Every row gives one point. The last column is the point's height on a tilted bowl or saddle (a function of degree 2), plus a little noise. Count its main directions that bend up, bend down and stay straight.
In the rows, 128 means zero.

Points, 12 rows:
[[ 83  91 158]
 [151 131 110]
 [ 61  86 185]
 [ 84  91 156]
 [151  78 144]
 [ 95 109 135]
 [123 104 125]
 [135 150 108]
 [134  92 131]
 [114 122 118]
 [119 134 113]
 [137  23 227]]
Directions: 2 up, 0 down, 0 straight

Points (16 x 4):
[[172 152 108 141]
 [208  85  86 212]
 [134 129 138 128]
 [188 133  91 160]
 [170 218 128 161]
 [110 167 158 162]
 [158 132  86 159]
 [ 70 119 197 189]
 [111 151 190 178]
 [132 107 124 131]
 [163 111 122 135]
 [159 102 135 135]
 [160 117 169 141]
 [ 60 133  88 176]
 [159 113 120 136]
 [133 130 189 160]]
Directions: 2 up, 0 down, 1 straight

Points, 15 rows:
[[149 115  45  24]
 [191 119 165 142]
 [121 141 249  81]
 [168  89 113  80]
 [145 136 138 122]
 [112 106  67  76]
 [116 133 116 113]
 [118 126 111 110]
 [ 88 164 112 113]
 [125 174 187 121]
 [128 123 155 123]
 [ 55 114  99 139]
 [102 123  94 109]
 [139 150 132 120]
 [159 157 114 111]]
Directions: 1 up, 2 down, 0 straight

Points, 21 rows:
[[108 136 147 185 105]
 [180  87 105 138  76]
 [ 98 166  88 137 114]
 [134 101 180 126  87]
 [162  53 138 119  61]
 [157  81 154 111  76]
 [197 130  87 164  71]
 [138 152 173 134  84]
 [101 185 117 183  90]
 [ 91 131 116 157 126]
 [107 116 124 208  93]
 [ 95 169 170 214  65]
 [126 189  91 103 106]
 [ 85 112 140  69 109]
 [ 73 131 157 166 126]
 [ 89  94 143 127 130]
 [103  97 102  82 110]
 [115 140  53 179  82]
 [101 127 116  93 122]
 [ 77  67  86 136 112]
 [ 97 167 120 128 118]]
Directions: 0 up, 3 down, 1 straight

Points, 41 rows:
[[148 151 155 135 148 159 146]
 [126 198 119 124 161 176 139]
 [121 152 125 128 107 114 142]
 [150  78 120 145 171 175 115]
 [188 148  66 149 136  87  77]
 [129 103  81 166 142 190 152]
 [132 187 129 136 118 128 135]
 [ 82 108  97 175 146  98  70]
 [206 115 106 182 160  78  76]
 [150  82 203  36 188 100 138]
 [122  38 157 168 114 170  68]
 [ 67 153 133 195 130  99  54]
 [121 144 106 134 137  86 118]
 [ 87 115 160  44  92 165 114]
 [147 132  90 159 161  81  81]
 [154  92  80 120 141 123 115]
 [178  63 147 137 156 121 114]
 [192 157  69 145 206  96  51]
 [116 105 100 148 180  44  91]
 [ 48 102 226 167 169 145  76]
 [155  88 118  84 166  80 124]
 [ 84  82 146 121 116  73 151]
 [198 128 132 126 201  81 116]
 [163  89 115 178 106 112 103]
 [117 188 114 141 111 176 161]
 [136 124 154 122  95 158 151]
 [152 113  55 113 188 138 106]
 [121 157 194 155 172 141 114]
 [108 124 128 167 144 113 113]
 [177 118 142 195 138 103 116]
 [116 129 144 109 183  95 152]
 [140 160 124 123 115 151 164]
 [130 155 103 150 156 123 119]
 [124 150 146 158 107 135 133]
 [126 181 104 134 138 213 196]
 [177 128 135 118  86 130 157]
 [119 119 120 178 140 105 101]
 [100  93  70 185 157 111  43]
 [128 145 198  78 184  92 182]
 [141 133 186 156 135 195 119]
 [136 181 138 112 186 160 125]]
Directions: 1 up, 4 down, 1 straight
